Rows are points. Examples show where two turns around zero, p and q, send a point. Write where each new point lands after one turn and then the other. Backwards means that the second turn is done in reverse. Each puzzle has new turns, and all numbers are rounded.

Turn p:
[  5.5 -12.0  19.7] => [ 4.2 23.3 -1.3]
[-15.5  24.4  16.4] => [ -9.3  -2.4 -31.8]
[ 13.9  -6.3 -18.5] => [ 11.2 -10.1  18.6]
[ -3.9  -6.1 -17.7] => [ -6.1 -10.8  14.5]
Turn q:
[-11.7  32.8 -14.9] => [  4.0  31.0 -21.4]
[ 22.4 -12.4   8.9] => [ -1.9 -27.0  -1.9]
[ -2.7 -11.2  -5.0] => [-9.0 -1.2  8.7]
[-8.0 -9.2 11.0] => [ 6.9 -2.8 14.7]
Where do these land?
q, then p: [ 4.8 12.7  2.1] => [  6.1 -10.0   7.2]
q, then p backwards: [  3.3  -0.4 -31.4] => [-28.8  -3.9  12.3]
q, then p backwards: [ -7.9 -21.5 -12.8] => [-15.5 -18.2 -10.8]
q, then p: [-18.3  -2.2  -0.3] => [  5.4   2.4 -17.4]
p, then q: [ 3.4 21.1 18.0] => [-23.7   5.2 -13.8]
q, then p: [14.6 -9.6 24.5] => [ 9.2 20.3 20.2]

Turn p:
[-39.7 -10.1  15.2   0.2  11.1  -8.9] => [  4.5  20.2   7.7 -34.8  19.7   4.3]
[ 16.5  17.9  16.4   2.0  -6.9 -14.0] => [ 18.8  -2.2  10.3   5.1 -24.8   2.1]
[ 16.9  14.1 -16.3 -13.3 -14.9  10.0] => [-17.9 -17.4   3.2  19.0 -14.2   7.4]
[  0.5 -11.6   8.0  -9.6   8.8 -10.6] => [  7.6   6.1 -14.2 -10.6  -2.1   8.3]
[-16.4 -11.7  -7.0  14.7   5.5 -16.6] => [ -2.1  12.4  -5.0 -19.2   4.6 -20.1]
[-10.3  -3.1 -11.6   5.8  20.4  16.7] => [-11.1  16.1  -3.0   9.6  22.1  -2.6]
[ 32.4   4.5  -4.8   0.2 -23.9  23.2] => [  0.1 -35.0   0.8  30.8  -5.3   0.6]
Turn q:
[ 16.9 -17.4 -14.9  29.0  -7.4  -7.2] => [  8.4  13.9 -12.7  10.0 -32.6  12.9]
[13.9 22.5  8.9  0.0  8.7  4.7] => [ 13.5   9.1   8.4 -21.5   8.9  -1.4]
[-17.7   4.3 -19.5  29.6  -4.4 -15.8] => [ -9.4  22.6 -22.4  14.3   1.4  23.4]
[ 13.7  11.1  -2.8  -7.7 -17.0   7.8] => [  4.4 -11.9   9.9 -15.4  -4.5  14.6]
[-20.8  -9.5  22.1 -15.8  22.0  24.2] => [-21.3  -0.3  19.3   1.8  13.1 -36.4]
[  5.2 -14.0  -7.6 -19.0   6.9   1.0] => [  8.5 -13.8  11.5  15.3  -1.5  -7.7]
[-11.2   3.1  13.7 -16.1  -8.7 -14.8] => [ -3.9 -19.6 -14.0  -4.5  15.3  -5.4]
Where do these land?
p, then q backwards: [ 17.3  15.2   9.0  15.8 -11.0   7.7] => [ 11.8 -18.1 -12.1 -17.5  10.8   2.0]
p, then q: [  1.4 -17.1  17.5 -36.1  22.1  -6.3] => [-1.7  1.5 45.7  0.0 -1.2 18.3]
p, then q: [ -2.5  -0.7 -27.4 -19.8  -5.2   3.2] => [-28.7   0.4  -0.2  16.1   9.2   4.3]
q, then p: [-4.0  0.0  0.1 29.7  0.3 21.6] => [-8.4 -2.7 33.2 -6.5 -5.7 10.5]
q, then p: [ 11.6 -21.7   4.8 -13.5  12.2 -14.7] => [  9.6  -6.9 -16.9  -1.8 -15.5 -22.5]
q, then p: [-14.4   2.2  -4.6  -1.5 -19.4  -5.7] => [-12.6   1.1  -2.6  -1.9  21.7  -2.1]
q, then p: [-9.4 22.0  0.5 25.4  1.0 -5.9] => [-21.5  12.8  14.5  16.0  -1.5  12.5]

Turn p:
[ 17.6   7.5  -8.7  45.8  -3.7 -13.8  12.6  -7.7] => [ 18.6 -41.1 -12.7  23.7  -9.9   7.4  -6.5  -3.5]
[-12.9 -12.6   3.3 -21.3 -16.0 -16.5 -10.7  -3.8] => [ -5.6  29.9   7.2   2.2  -7.9   1.4 -19.7  -3.3]
[  2.0  -1.9  -8.5 -16.9   3.1  -8.2 -14.0  12.5] => [-14.4  12.9  -4.1  -3.1   9.4   6.0  -9.9  13.0]
[-24.6 -10.1  -6.5   5.2   0.6  32.6   6.6  -1.4] => [ -8.8   0.0  -8.8 -14.0   0.6 -23.4  15.7 -27.2]
[  0.5  22.0 -15.6  24.0   0.3 -13.3   1.2  -3.5] => [ -1.2 -17.8 -15.3  25.3  -4.7  15.5   5.9  -2.0]
[ 24.1   2.2   8.6  -9.8  -5.7  -7.4 -11.4 -10.1] => [ 15.0   5.6  15.2   7.6  14.9   8.1 -10.5  11.4]
[ 17.3   2.9  17.1  -6.6  -8.7 -12.1   0.6  19.8] => [  7.2  -1.7   9.5 -15.8  -1.8  22.8 -12.7  13.4]
[-24.9   4.6  -5.5 -12.4   1.4  33.5  18.9  -8.0] => [  0.9  15.6 -10.2 -14.0  -1.5 -18.1  33.0 -20.1]
[ -0.1   4.6  23.7   5.1   8.3  -8.7 -10.2  -4.5] => [-4.7 -6.5 26.4  5.8 -5.5  5.7  1.1  4.5]
[ 15.5  -9.6   0.8 -17.0  10.9 -35.1   1.2   3.6] => [  1.4   9.7   2.9   5.7  -9.7   3.4 -19.6  36.9]
[-14.4  -9.6  -8.8   3.9   9.4  49.0   5.0   3.2] => [ -8.4  -6.8 -10.0 -23.3  16.3 -28.6  23.2 -23.2]
Turn q:
[ -1.0   7.8  -5.5 -19.3 -10.0  -0.8  12.3  -4.9] => [ 14.0  11.7 -13.7  -2.2   4.3   1.8   6.2  12.6]
[ 14.3   6.5 -12.4   6.4  -0.8 -14.5   3.1  12.4] => [ -5.4  -4.9 -15.6  20.6   3.7   5.8  -5.8  -3.9]
[ 22.2 -11.6  18.7 -22.2  17.9   5.7 -21.1  15.1] => [ -0.9 -24.0  -3.3  -7.8 -39.1   0.8 -12.2  13.2]
[-12.3 -16.6   6.1   3.0   7.8  18.2  28.1 -11.8] => [16.1 -0.6 18.6 -9.0  2.2  6.4 31.6 -7.7]
[-18.3 -25.7 -14.9  -5.5   2.0  19.6  -5.1  11.9] => [-10.6  -8.4   3.1  -6.2  -6.6 -27.1  28.1   2.0]
[ 16.0  11.2 -14.8  15.1 -26.1  19.9 -12.4  -8.9] => [-36.3  17.2  -5.9  -5.6  10.4  16.0   2.8   9.6]
[-12.1  24.1  21.3  16.7  -5.1 -28.7 -16.3  15.1] => [  0.7   8.3  -5.8   1.0   3.6  -9.1 -42.1 -28.8]
[-23.4  11.1  -8.8  -0.4  10.5  11.7  14.3 -18.1] => [13.3 23.6 21.0  5.3  7.6 -6.4 14.7  3.3]
[ 14.5  -6.8  10.3   6.2   3.7 -30.9  -2.9 -10.8] => [  9.0 -22.8   1.6   4.0  14.0  11.9 -23.2  -0.3]
Where do these land?
q, then p: [ 21.0   9.6  11.6   0.9  17.2 -10.9   4.8  16.6] => [  8.5  -9.2  -1.1   5.8  18.0  -5.4 -14.6 -25.0]
q, then p: [  9.1   4.9   7.0  26.5   3.0  -0.7 -20.2   1.2] => [-16.6   7.3  19.4   7.0  -1.5  -8.5   2.2 -21.1]
p, then q backwards: [ -0.3 -15.8 -21.6 -22.8 -22.9  -9.2   6.5   1.8] => [ -5.9  33.5   7.0 -14.2 -18.4  -9.3  -2.2   7.1]
q, then p: [ 6.3 31.1  0.9  8.2  8.4 -6.9 -7.9  2.8] => [-10.4 -10.9   8.2  14.7  13.8  13.8   3.9 -18.9]
q, then p: [ -6.7  -9.4  14.9 -13.3   6.5  26.1 -11.7 -13.9] => [  7.8  21.8  10.6 -23.4  -7.5  17.7  -3.5   2.7]
q, then p: [  3.3  22.4  27.5  10.2   2.2 -23.7   1.5  17.4] => [  3.3   2.5  10.1  28.6  32.5  -4.8  -7.1 -13.2]
p, then q: [ -5.0   0.3  -9.4   0.8 -12.2   5.4  14.7  18.4] => [-2.3  6.6 -7.5  2.4  4.2 -4.6 11.9 23.6]
p, then q: [-24.6 -25.4  -4.7 -11.0  19.4  14.5  -9.6 -15.2] => [ 26.7   4.6  -1.0   8.6  22.2 -12.6 -26.9 -10.9]
p, then q backwards: [ -3.0 -17.7 -26.3   0.5 -21.6   5.4  22.0 -28.9] => [-24.5  18.2   0.5 -16.6   0.6 -22.1  14.6  30.3]

Turn p:
[ 16.9 -10.6  -2.0 -23.8  21.1 -18.0  19.2  12.5  13.4] => [-12.1 -20.5 -31.1 -10.1  -2.2  21.3 -10.5 -11.3 -10.6]
[-11.3 -15.1   4.8 -26.2  -3.4  14.4 -14.8  19.6   6.5] => [ -0.6 -29.7  11.6  12.8  -3.5  14.0 -13.9  16.6   8.4]
[-14.3  17.2 -25.3   1.0 -13.4  22.9   4.4  -3.5  -6.9] => [ -2.4  16.8  12.2  33.6  13.2 -10.2  -8.5  -2.2  -1.9]
[-13.3  31.8 -20.0  19.3  -1.8   8.6  24.7   9.8 -18.2] => [-12.0  26.7   4.3  34.7  -2.1  -7.6  16.2 -22.0 -13.7]
[-14.8  -2.3  -6.8  21.9  22.1 -25.9 -17.9  -4.5  17.6] => [-17.7 -11.5   1.7 -23.4  19.4 -16.1  25.8   8.1 -14.0]
[ 17.2   3.1   1.6   0.7 -23.8  16.3   6.6  11.0  23.3] => [-12.2   7.1   7.2   0.8   4.0  13.1 -16.0 -12.8  31.4]
[ 24.3 -17.9  -5.8   4.6  16.8  -0.5  -7.6  -8.0   0.8] => [  7.8 -11.0  -1.8 -24.7   2.7  -9.4 -14.6 -14.0  -8.3]
[  9.5   8.5  13.2 -13.9  14.1   8.4 -15.2 -11.4 -29.6] => [ 33.6   3.8  10.9  -3.4  -9.7  10.4  -4.5   4.6 -22.8]
[ 14.5  -9.4   9.2  -2.1 -22.1 -24.8  -7.5  16.6  -0.1] => [ 13.0 -15.4 -12.0  -7.5  -0.3   9.2  16.3  -7.6  28.4]
[  3.6 -17.4  22.5  -4.0  -0.5  21.9  22.9 -18.9 -11.6] => [  5.8  15.5  -5.8  -4.4 -34.8  -6.2 -25.8   9.5   0.6]
[-24.1   9.0   5.4   9.7   5.7  -9.4  -4.5  -4.8   0.2] => [-8.0  5.4  4.1  1.0  1.3 -6.1 20.9 16.7 -9.0]
[ -8.3   3.0   3.2  12.8 -14.9 -13.9 -10.3 -18.5   4.6] => [  4.8  12.7  -1.3  -9.5  11.9 -12.6  14.7  14.4  11.7]
Turn q:
[  2.5  24.1 -10.7  20.5  14.2 -17.9   5.5  13.0 -11.7] => [-28.6  -7.1  19.1  -5.7   4.0   5.6 -14.6 -15.0 -15.2]
[ 16.4  19.6 -11.3   3.6 -14.1  11.5  12.0   8.4  14.0] => [-12.9  21.6  -7.6 -27.7  -6.0   2.2   1.7  -3.6  -4.6]
[-12.1  26.8  11.9  24.2   5.6 -18.4  14.7 -18.4  16.5] => [-21.3  -8.5   7.1   3.0 -18.3  35.2   8.7   5.8 -22.8]
[  0.9   1.1  21.8  -5.9  -2.6  19.8   3.7 -12.3   7.0] => [ 14.6  16.8 -14.4  10.9 -12.9   9.0   0.9   6.8  -3.3]
[-14.1 -14.4 -20.5 -18.3 -11.0  11.0  -0.5  -8.3 -22.7] => [24.4 -3.1 -0.8 -7.5 32.9  0.1 -5.7  8.2 12.0]
[  4.5  -1.1  16.9 -15.8   1.6  -2.9  11.7 -18.1 -17.3] => [ 3.8 15.4  5.3 22.6  9.8  6.6 -3.9 19.7  0.4]
[  9.2   9.4  -8.8  -9.0 -10.0  -1.9 -28.4  25.0  15.5] => [ -4.4  -8.2  -4.1 -25.3 -20.1 -27.6 -11.5   1.3   8.2]
[ -9.0 -21.4 -14.1  -3.3 -14.0  15.3  -5.7   5.3  16.7] => [ 17.5  -7.8 -19.0 -16.4   2.7  -7.3  16.3  -6.0  12.7]
[ -0.2 -10.2 -14.2  -0.8  -6.4 -17.4  13.4 -20.7 -20.9] => [ 0.5 -0.7 21.2  3.3 29.3  7.6 12.5 12.7  0.4]
[ 16.7  -9.5  17.7 -19.8  28.5  17.7   6.0  -9.7   6.6] => [  6.4  24.7  -4.5  28.0 -13.5   5.3  -4.1  -6.0  25.6]
[  2.3  -6.8 -10.5  26.4   0.9   9.6 -32.5  10.8 -15.7] => [ 20.5 -13.4  16.7  -9.4  -2.1 -20.8  -7.3 -26.3 -14.8]
[-17.3 -17.6  21.9  -1.9   7.3 -26.4   0.2  25.0  12.0] => [-20.7 -29.8 -19.2  24.3  -5.6 -15.8   7.2   2.5   1.5]
Where do these land?
q, then p: [-13.0   7.1 -26.2  18.2  -7.6 -12.5 -30.3  10.9  36.1] => [ 11.9 -17.9 -32.6   9.5  -6.9  -0.1 -27.9  26.1  25.9]
p, then q: [-12.7 -15.2  14.3  -8.1  -1.0  -3.0  17.3  -9.6 -12.9] => [ -7.0  -4.0  -1.0 -25.8  10.7 -17.6   3.7   2.3  -7.6]
p, then q: [ 23.1 -10.3 -25.1  -6.1  -2.4 -36.0  15.4  17.6  15.9] => [ 15.8  -9.4  14.2  -8.4  13.9  27.5  18.6 -11.9  36.9]
q, then p: [ -3.3   7.1 -16.1  20.7  12.6   2.5 -27.0  -7.6  -7.5] => [ 24.0   2.1  -0.6 -20.9 -13.3   4.3 -13.9  14.8  11.4]
p, then q: [  2.0   3.5  23.0  -8.2  -8.9   4.8  -9.6  -5.5 -17.8] => [ -5.1  24.2  -7.2  -8.5  -8.8 -16.9   0.7   1.1  -7.3]
q, then p: [  9.8  13.0 -12.9  33.9 -11.9   1.4   0.1  -9.1  19.3] => [ 16.9  17.2 -14.9  21.7 -18.1  10.8 -16.1  14.0   2.4]
p, then q: [-19.6  24.1  13.5  -9.7   2.3  21.0   2.0  -9.4 -21.6] => [ -6.1  15.1  -2.3  -4.5  -2.6 -11.5 -16.2  -7.8 -38.6]
p, then q: [ -4.4 -10.9  17.4 -10.3  -2.2  18.7  15.8  16.3 -18.0] => [ 15.7   1.7  -5.9 -17.6  -2.3 -15.3  17.2   5.4 -24.1]
p, then q backwards: [  5.6  -4.6  20.7 -10.1  15.9  -1.8  14.1   4.5   3.9] => [-9.5 23.2  4.3  5.6 -1.0  3.3  0.2 -0.7 19.6]
p, then q: [ 12.4 -13.8  -8.7 -20.1   3.2   4.9   2.1  -8.0   2.7] => [ 14.4  -6.7  13.9  -6.0  -5.1 -14.9  -3.5  -6.8  12.1]
